Each row is a point. To make a cloud, some directions were put in groups of two or more. Within a group, all points are equally far from the middle, so they leave a hole (a ring in 2 directions, a hollow ball in 3). The other directions are filled evenly. Then the cloud was stretched, turned, moved and blurred a little. How many holes are there, and how many directions does each take, smallest first?
In the rows, zero is written as 128.

Cloud (14 x 2):
[[ 86 138]
 [122 102]
 [111 112]
 [ 73 120]
 [127 112]
 [ 99 103]
 [ 79 115]
 [ 70 106]
 [167 132]
 [141  90]
 [162 135]
 [ 85  92]
 [ 93 148]
 [165 122]]
Holes: 0

Cloud, 13 rows:
[[125 102]
 [133  98]
 [159 100]
 [173 167]
 [134  98]
 [173 113]
 [150 180]
 [123 103]
 [119 106]
 [117 168]
 [118 106]
 [167 173]
 [180 127]]
Holes: 1 (2)

Cloud (19 x 3):
[[119  79 124]
 [113  72 111]
 [ 82 120 128]
 [127 116  66]
 [124 151 111]
 [124  70  85]
 [136  81  80]
 [161  96 110]
 [ 96 140 128]
 [ 94 114 144]
 [113  68 102]
 [103 116 153]
 [135  89 142]
 [156  93 104]
 [106  74 116]
 [114  98 150]
 [103 112 152]
 [157 159 125]
 [188 135 128]]
Holes: 1 (2)

Cloud, 21 rows:
[[154 120  94]
 [100 162 122]
 [107  90 136]
 [168  93 140]
 [158 117 140]
 [180  71 145]
 [155 170 123]
 [139 145 159]
 [158  99  82]
 [162 153 128]
 [120 183 108]
 [ 95 124 119]
 [196  84 116]
 [ 91 134 143]
 [139 163 156]
 [107  92 115]
 [118 167 157]
 [177 100 142]
 [132 137 159]
 [109  97  97]
 [179 115  92]]
Holes: 0

Cloud (19 x 3):
[[147 155 181]
 [167 136 157]
 [116 117 104]
 [176 134 132]
 [164  92 124]
 [ 90 125 111]
 [117 160 145]
 [142  75 138]
 [166 139 123]
 [146 168 115]
 [100  72 192]
 [111  87 117]
 [148 120 118]
 [113  97 113]
 [109 112 155]
 [168 151 106]
 [148 142  46]
 [167 112  90]
 [173 132 128]]
Holes: 0

Cloud:
[[ 99 120 128  89]
 [116 111 148  83]
 [132 128 100 188]
 [135 131 103 190]
 [129 119 170  91]
 [ 98 133 110  95]
 [146 143 181 157]
 [ 87 111 151 122]
 [ 82 119 132 151]
 [164 132 124 187]
 [135 174  96 117]
 [113 112 174 107]
 [122  97  86 166]
 [131 122  93 184]
 [122 186 117 125]
 [159  59 137 138]
 [154 176 106 118]
 [154 133  77 151]
 [162 170 148 110]
 [ 81 135 130 124]
 [ 97 119 139  93]
 [156  84 169 161]
 [ 92 132 120  99]
 [142 188 134 124]
 [ 91 101 157 132]
 [ 83 141 127 151]
 [166 122 157 180]
 [118  69 109 155]
 [101 137 103  97]
 [107 111 169 106]]
Holes: 2 (2, 2)

Cloud:
[[ 92 131 141 135]
 [ 98 173 163 159]
 [ 72 115 128 122]
 [120  86 168 140]
 [149 139  64 143]
 [125 171 154 148]
 [ 80 132 159 117]
 [ 95  93 131  96]
 [ 92 161 107 104]
 [165 126  69 159]
 [183 121 132 124]
 [ 89  69 128 111]
 [ 91 117 136 119]
 [130 121 108  67]
 [182 128 142  98]
 [121 156 166 118]
 [154 136 106  97]
 [ 89 119 121 142]
 [156 133 163  81]
 [105 159 182 142]
 [160 165 107 157]
 [ 87 156 137 158]
 [123 165 135 143]
 [153 100 115  79]
 [114 153  81 142]
 [111 154 164 106]
 [ 84 137 127 148]
 [105 122 116 130]
 [191 147 125 168]
 [171  84 107  77]
 [152 171 153  85]]
Holes: 0

Cloud:
[[138  53 122 131 148 132]
 [103 118  68 112 167 106]
 [122 132 143 155 164 109]
 [114 102 106  75 124 104]
 [125 105 158  88 154 172]
 [154 106 138 143 149  98]
 [169 136 171  88  92 169]
 [150 117 198 143 150 140]
 [109 113  76  79 149 106]
 [178 144 152 130  95 128]
 [144  61 127 124 125 150]
 [121 113  95 176 154 101]
 [107 139  96  93 104 138]
 [136 150 176 125 100 101]
 [175  99 147 153 107 175]
 [103 160 106 119 108 105]
 [131 101 168  91 137 167]
 [145 176 186 123 103 115]
 [107  92  80  85 120  97]
 [172  98 121 137  73 155]
 [133 113 123  79 178 157]
 [155 151 166 161  94 170]
 [133  92 125  91 173 155]
 [159 146 190 163 133 161]
 [143 134 144 178 142 135]
 [128  97 121 171 156  96]
 [149 127 130  94  94 174]
 [115 136  92 146 164 117]
 [117 103 157 133  99  98]
 [174 110 130 111  84 146]
 [147 152 148 135 116 193]
 [110 102 131  93 171 153]
 [125 111 194 137 148 129]
 [109  77 122 110 166 131]
 [119 116 107 108 164 166]
 [151 122 111 100 163 177]
 [163 132  99 141  72 150]
 [142 118 179 167 107 131]
 [166 156 157 129  81 179]
 [179 127 142 104 156 183]
 [186 106 130 128 146 169]
 [141 183 151 130 108 117]
 [187 137 151 110 149 179]
 [136  90 172 105 129 155]
 [183 125  86 146 103 132]
 [145  87 158 111 167 136]
 [100 122 139  80 121 146]]
Holes: 2 (2, 3)

Cloud, 54 rows:
[[161 158 136 156 112 160]
 [145 125  72 165 118 152]
 [ 69 104 147 151 106 138]
 [148 142  82 157 137 115]
 [134 159 139 164 114 163]
 [164 125 124 131 122  93]
 [169 114 115 133 165 169]
 [132  80  72  78 111 133]
 [135  76 109 130 128  97]
 [105 159 130 171 118 143]
 [104  81 145 164 157 134]
 [118 132 150 169 175 171]
 [172 112 167 118 100 119]
 [143 131 180 113 126 119]
 [134  61 123  86 137 145]
 [165 149 170 143 124 150]
 [113  90 177 138  92 151]
 [176 148 106 126 109 158]
 [112 133 112  93 164 188]
 [141 159 163 141 142 171]
 [158  93 120 179 128 121]
 [ 82 131 128  88 124 142]
 [106  90 108 105 138 190]
 [136 134  65 113 116 120]
 [ 77 130 128 154 137 169]
 [169  70 122 109  82 133]
 [123 145 135 119 169 189]
 [102 127 177 140 143 106]
 [ 91 131  95 156 169 165]
 [154 133  87 177 137 137]
 [129 138 114  97 185 166]
 [164  96 123 180 122 122]
 [103 116 143 167 177 136]
 [131  87 133 159  66 130]
 [137 116 125 168 172 165]
 [155 114  90 140  87 159]
 [110 118 103 155  81 120]
 [125  85  77  74 132 163]
 [125  70  98 135  94  96]
 [147  81 148 160  70 126]
 [104 111 188 177 138 134]
 [166 106 129 184 113 116]
 [135  99 134  90  76 125]
 [157 108 179 115 100 124]
 [118  93  67 113 100 113]
 [146 112 103 145  78 154]
 [130  87  83 155  86 137]
 [159  69 100  96  87 143]
 [ 97 112 178 131 131 102]
 [140 168 122 120 125 119]
 [193 132 109 127 129 149]
 [127 126 103 128 166 195]
 [102 108 151 119 106 173]
 [ 87 124  99 154 161 173]]
Holes: 3 (2, 2, 2)

Cloud:
[[141 147 103 196 162 151 149 160]
 [110 121 176 196 129 101 118 120]
 [147 144 156 111 143 124  92 156]
 [ 74  68 162 145 182 121 148 132]
 [144 113 124 196  74 138 145 114]
 [ 94 170 104 149 181  99 137 137]
 [110 151 143 100 131 115 150 142]
 [148 150 157 189  85 104 143 138]
 [138 119 139 122 178 126 104 184]
 [ 85  95 161 200 155 118 140 140]
 [144 107  95 126  68 145 174  84]
 [114 156  76 162 204 120 146 134]
 [ 87 123 149 149 143 112 131  66]
 [ 92 106 111 176 166 141 104 156]
 [122 113  77 107 180 151 146 139]
 [139 114 174 135  54 129 141 148]
 [127 109 125 102 111  93 152 110]
 [109 173  95 106 113  94 122 133]
 [136 118 120 133  98 154 106 143]
 [159 144 139 134 104 136 140 183]
 [165 113 107 129 189  99 125 152]
 [140 125  89 160 100 133 157  72]
 [156 133 158 156 159  93 145  99]
 [143 141 191 139  85 110 132 157]
 [131 135  80  93 143 138 145 140]
 [160 136 103 179 119 107 132 105]
 [ 58  86 144 160 211 106 117 108]
 [135 173 163 140 108 180 111 103]
 [ 88 142 146 132 186  89 138 170]
 [ 72 151 114 161 204 125 135 130]
 [123  98 114 137 142 143 109 170]
 [167 124 105 133 118 176 167 167]
 [174 125 128 178 115  98 161 145]
 [ 89 179  88 172 110 110 147 134]
 [125 156  85  93  88 145 150 132]
 [111 127 146 184 189  97  88 137]
 [146 165 122 173 124 164 151 122]
 [120 124 145 139 147 122 132 202]
 [105 149 142 164 178 110 163 111]
 [192 132 131 124  42 145 176 134]
 [129 101 113  92 194 132 129 122]
 [139 142 124 154  41 106 157 175]
 [151 156 133  88 121 161 135 123]
 [118  99 130 116 156 138 137  82]
 [165  98 141 160 132  94 150 166]
 [120 143 118 157 167  97 107 193]
 [135  91 114 156 165 153 118 140]
 [150 124 155 151  61  92 136 148]
 [127 145 121 145 174 152 114  96]
 [145 110 114 118 132 103 185 137]
 [159 131 129 156 156  96 174 122]
 [160 146 163 145 182 113 153 150]
 [151 180 123 159 111 116 115 160]
 [189 121 114 136  84 143 183 164]
 [119  85 157 171 104 144 146 142]
 [109  99 139 174 135 135 105 125]
 [ 86 160 117 137 164 133 112  85]
 [ 73 144 168 176 103 126 138 112]
 [ 89 126 144 167 138  64 134 118]
 [103 140 110 176 176 105 175 131]
 [174 155 156 139 119 119 156 146]
 [101 155 105 126 120 100 139 173]
 [ 87 182  99 154 138 119 128 109]
 [139 143 123 152 135  90 141  78]
 [ 80 127 144 179 168  92 155 120]
 [163 115 138 122 149  94 164 118]
 [104 165 157 171 132 142  83 123]
 [ 90 129 122 158 126 104 133  72]
 [141 175 149 149 170 113  95 130]
 [ 87 132 133 158  74 143 162 113]
 [108 133 142 151 122 167 114 161]
 [141 126 110 164 150 126 135  83]
 [175 158 119 109  49 176 166 125]
 [ 84 154 132 154 174  87 136 167]
 [153 109 128 204 154 114 159 135]
 [ 67 173 113 163 131 121 113 120]
 [135 120 140 121 173  75 143 105]
 [118 165 110 147  95 163 167  97]
 [154 151 111 134 109 124 119 182]
 [ 67 125 144 147 141 110 106  77]
 [ 85 164 150 163 143 112 149 106]
 [111  93 125 160 142  65 137 166]
 [102 126 173 124 107  78 138 130]
 [136 143 101 170 200 127 119 125]
 [ 89 108  80 115 166 136 134 143]]
Holes: 3 (2, 2, 2)

Cloud, 87 rows:
[[107 106 173 102 112 134 152  87]
 [ 44  99 138 134 176 144 140 128]
 [113 147 148 123 161 162 125 148]
 [168 109 161 148 129 138  99 130]
 [109  61 161 130 125 105 145 122]
 [ 90  58 139 114 150 113  89 124]
 [ 76 160 142 128 109  94 176 109]
 [140 126 173 119 122 167 108 111]
 [120 122 111 121 131 177  89 130]
 [ 96 123 107 151 122 138 133 175]
 [ 99  83 108  84 175 113 128 144]
 [ 85 105  80 166 140 173 140 158]
 [117 138 131 121 179 181  93 121]
 [134 129 125 103 122 123  93 185]
 [ 95  95 198 144  77 133 165 115]
 [150 119 153 140 125 141 111 153]
 [127 172 113 142 113 155 173 155]
 [140 128 157 121 105  81 168 109]
 [156 133 132 139  90 128 170 164]
 [135 152 133  77 134 143 140 148]
 [ 93 120 125 108 143 116 111 139]
 [141 132 109 144 120 162 151 164]
 [ 97 150 133 129 105 138 164 136]
 [150  87 160 144 157 133 163 124]
 [ 96 100 109 104  92 132 122  99]
 [ 80 131 134 166 154 105 172 145]
 [176  81 180 153 123 124 111 142]
 [ 56  97 123  97 195 148  85 149]
 [121  87 161 109 124  90  84 154]
 [108 162 137 129 100 166 150 164]
 [149 115 139 110 153 132 139 163]
 [108 112 151 133 139 138 113 106]
 [ 59 131 139 118 114 119 176  99]
 [128 118 208  96 126 165 125 110]
 [104 101 183 169 116 160 172 149]
 [141 117 184 140 137 189  90 162]
 [ 72  64 208 117 144  95 139 111]
 [178 130 154 155 131 154 144  90]
 [142 154 123 154 110 133 176 133]
 [138  84 148 132 159 178  84 132]
 [ 98 123 160 114 128  89 101 114]
 [ 49  94 156 126 166  94 122 157]
 [ 59 107 166 160 126 167 147 138]
 [159  94 142 178 125 172 123 186]
 [139  91 171 124 110 130 128  72]
 [127  79 149  96 117 115 151 132]
 [167  90 128 148 126 168 108 157]
 [112 141 142  94 172 121 168 152]
 [148  88 145 147  88 136 169 114]
 [137 129 166 126 113 179 163 107]
 [124  51 138 133 108 114 145 124]
 [115 150 123 165 118 182 193  74]
 [ 92 111 145 114 171 137 143 164]
 [175 113 154 138  91 179 125 119]
 [139 106 203 138 116  91 114 102]
 [168 102 121 117 143 158 146 138]
 [126  98 160 122 100 165 156 125]
 [ 52 136 155 206 153 126 190 121]
 [ 44  79  93 117 139 160 121 156]
 [160 130 110 123  72 157 151 168]
 [113 140 162 153 120 129 162 120]
 [166  93 187 118 113 140 151  82]
 [114  60 119 111 130 160 105 156]
 [ 74 104 118 173 142 155 182 130]
 [152 163 137 123 121 156 110 150]
 [ 70 111 135 166 172 139 174  96]
 [ 88  71 148 119 124  78 106 174]
 [118 128 155 118 118  59 143 103]
 [111  84 189  99 129 130  97 143]
 [141  59 149 141 104 107  79 185]
 [141 101 187 147 131 166 127 154]
 [125 131 203 113  83 125 173 127]
 [140  98 119 141  80 161 131 145]
 [131 112 124 121 106 104 132 131]
 [144 127 168  73 122 127 124 135]
 [ 66  97 127  75 174 149  81 178]
 [121  89 182  78 136 135 119 178]
 [119  96 145 126 131 130 142 189]
 [138 103  98 112  93 168 131 153]
 [108 102 164 165 107 113 122 104]
 [114 112 137  95 127 194  94 130]
 [133 117 163 134 131  99 125 110]
 [139  89 144 171 178 120 140 105]
 [ 99 137 121 162 138 160 139  74]
 [104 119 136  98 156 151 113 174]
 [123  75 187 145 111  97  74 133]
 [137  99 132 150  92 123 140 163]]
Holes: 0
